Rows are points. The points of each table are mixes of a few directions, plus a little noise. How many directions does each table use, and how many do they share? Where both have some left over, give the other angles between the two spaces (their principal angles), to ten degrees, smallest first.
In the rows, 128 means zero.

First, 6 rows:
[[143 115]
 [157 101]
 [118 138]
 [156 102]
 [ 49 199]
 [146 112]]
Second (7 x 2):
[[115 108]
 [125 122]
 [188 223]
 [101  86]
 [109  99]
 [142 151]
 [114 107]]
Directions: first 1, second 1, shared 0; angles 80

First, 7 rows:
[[158 160  79  84 165 128]
 [145 193 197 163 114 166]
 [ 59  39 183 125 131 108]
 [135 119  78 109 155 125]
 [107  78 120 151  90 103]
 [123 126 139 173 113 147]
 [170 181 101  91 127 117]]
Second, 8 rows:
[[110 138 131 151 133 112]
 [172 104 121  72 116 168]
 [165 110 131 100 135 138]
 [110 145 154 201 179  49]
 [147 120 132 117 135 128]
 [166 117 158 159 189  64]
 [ 68 147  89  97  48 208]
 [ 86 144 109 127  90 158]]
Directions: first 4, second 2, shared 0; angles 60, 80

First:
[[125  63 120 195 102  74  63 144  53 125 179]
 [131 176 129  75 168 179 182 134 177 129 109]
 [130  93  95 123 119 122 132 161 108 118 127]
 [130 124 107 104 146 147 153 157 131 121 128]
 [121 157 205 204 111  88  56  47 117 152 163]
 [130 108 106 109  75 110 136 115 145 123  66]
 [128 178 152 106 160 160 154 112 165 135 126]
 [127 204 181 117 169 164 145  85 175 144 134]
 [130  31  62 149 109  94 106 205  49 107 160]
 [130 144 122  97 121 142 154 121 160 127  89]]
Second:
[[114 154 153 107  55 121 159  88 182 134  58]
 [147  71  84 151 143  98  75 139  78 120 139]
 [110 167 146 102 183 189 198 197 137 124 196]
 [147 151 124 110 168 141 116  95 150 133 103]
 [130  67  90 149 120 103 104 170  74 116 155]
 [115 169 156 102 104 148 171 113 177 133  97]
 [148  54  81 163 109  73  55 120  73 120 116]
 [113 188 190 139 143 150 143 105 154 143 160]]
Directions: first 3, second 4, shared 3

First, 8 rows:
[[204 136 168 122  85 122 125 154 125 141 138 110 118  91]
 [ 82 211 131  98 185  68 101 100 128 114  99 153 129 165]
 [141  90 151 183  79 151 114 180 136 174 135  34 141 186]
 [ 73 181 109  64 226  66 144 108 123 118 137 144  84 120]
 [150 111 100 104 139 137 143 107 145  92 124 210 128  32]
 [103 129 102 117 154 130 131 102 134 105 117 174 134 113]
 [127  92 146 170  67 189 144 127  82 150 149  73 142 213]
 [147  71 114 163  91 165 124 146 152 131 124 128 151 104]]
Second, 11 rows:
[[125 176 175 147 113  52  83 132 138 171  92  46 177 165]
 [152 129 115 162 119 133  68 171 203 110  85 178 147 106]
 [143 189 191 118 115  46 109 122 106 176 118  33 152 155]
 [175  99 131 105 113 175 172 144 101 119 176 145  73  94]
 [109  77  98 173  95 151 114  99 153 117  92 153 200 101]
 [ 62 101  87 118 176  93 146  82 134 132 116 120 164  90]
 [143 183 171 104 113 120 138 109  72 134 145 110 109 180]
 [155 153 126 115 135 175 123 163 133  92 146 197  63 154]
 [106  55  74 161 137 218 139 180 160 107 152 161  85 155]
 [153 125 126  92 124 133 166  82  95 106 142 175 124  63]
 [ 84 121 115 115 167 113 152 120 113 142 146  90 113 146]]
Directions: first 5, second 6, shared 5

First:
[[137 115 137 138 107 117 127 141 126 155 112 123 104 132 138 108 121 129
  125 116 123 126 130 121]
 [134 146 133 145 149 112 176  87 108  80 164 134 163 106 122 184 170 122
  102  95  90 135 146 139]
 [126 102 134 125 122 125 110 160 130 137 104 120 107 133 126  91 112 103
  109 124 132 129 129 132]
 [120 157 114 119 145 144 139  92 131 108 159 139 162 122 121 170 144 154
  154 146 132 128 124 129]
 [126 131 121 121 142 135 125 128 127 111 131 133 138 128 123 129 128 119
  124 132 135 131 127 135]
 [175 186 107 156 148 134 167  58 107  90 135 169 154 120 155 175 153 150
  154  90 141 135 147 118]
 [ 44  90 152  84  95 131 106 162 162 184 193  72 140 121  78 154 133 169
  143 211  88 113  92 135]
 [149 112 135 141 116 117 124 148 121 142  94 130  99 135 144  91 113 110
  112 103 134 128 137 123]
 [144 108 117 119 124 144  78 173 137 149  64 137  87 153 145  50  78  97
  132 133 180 125 124 122]]
Second:
[[109 105 213 121 122  83 146 124 138 157 138 101 138 106 140 159 129 108
  104 134  95 120 130  99]
 [ 83 112 181 105 133 122 141 108 146 152 153 115 153 123 139 173 115 136
  134 172 117 141 119 114]
 [160 132  67 151 133 156 127 134 109 102  95 162 102 153 141  85 116 122
  126  94 156 152 139 153]
 [173 158  99 134 140 134 102 134 121 103  97 146 122 127 127  93 128 111
  138 104 161 105 133 122]
 [130 135 130 122 139 136 124 119 132 123 118 138 133 132 137 128 116 123
  137 135 146 133 128 123]
 [ 98 104 219 113 133  93 148 113 143 157 137 109 146 114 154 170 115 109
  111 148 107 133 130  98]
 [ 93 116 164 114 111 106 134 132 140 152 173  91 145 108 104 164 149 146
  125 154  86 110 115 119]
 [166 176   7 136 128 177  86 146 117  88 124 151 115 142  87  79 148 159
  166 115 164 107 119 160]
 [150 117  87 154 138 153 143 126 107 110  86 166  98 159 162  93 102 114
  116  94 155 172 146 152]
 [118 127 113 128 103 117 126 146 127 135 164 102 126 115  90 134 161 153
  126 129  91 105 120 137]]
Directions: first 4, second 4, shared 2; angles 90, 90
